Each row is a point. Each copy is the shape, with its points in the same order, stretched, turned, moved and blurred by noise. Say if it was mirrored as well.

Shape (9 x 3)
[[ 0.34 -0.84 -0.57]
 [-0.44  0.37 -0.13]
 [ 0.09  0.28  0.14]
 [ 0.00  0.16  0.23]
 [-0.21  0.04  0.66]
 [-0.11 -0.07  0.05]
 [-0.32  0.22  0.44]
 [-0.47  0.26 -0.15]
 [ 0.69 -0.66 -0.50]]
Copy 1 (9 x 3)
[[-0.30 -1.09  0.65]
 [ 0.04 -0.02 -0.38]
 [ 0.33  0.11  0.19]
 [ 0.23  0.27  0.17]
 [-0.04  0.84  0.28]
 [-0.09  0.00  0.13]
 [ 0.01  0.64  0.01]
 [-0.07  0.00 -0.36]
 [ 0.05 -1.12  0.86]]
Copy 1 is: only turned
Copy 2 (9 x 3)
[[ 1.00  0.30  0.50]
 [-0.50  0.44  0.20]
 [-0.17  0.28 -0.37]
 [-0.19  0.14 -0.35]
 [-0.40 -0.38 -0.58]
 [-0.12  0.14 -0.06]
 [-0.48 -0.22 -0.37]
 [-0.45  0.33  0.27]
 [ 1.11  0.53  0.09]]
Copy 2 is: mirrored
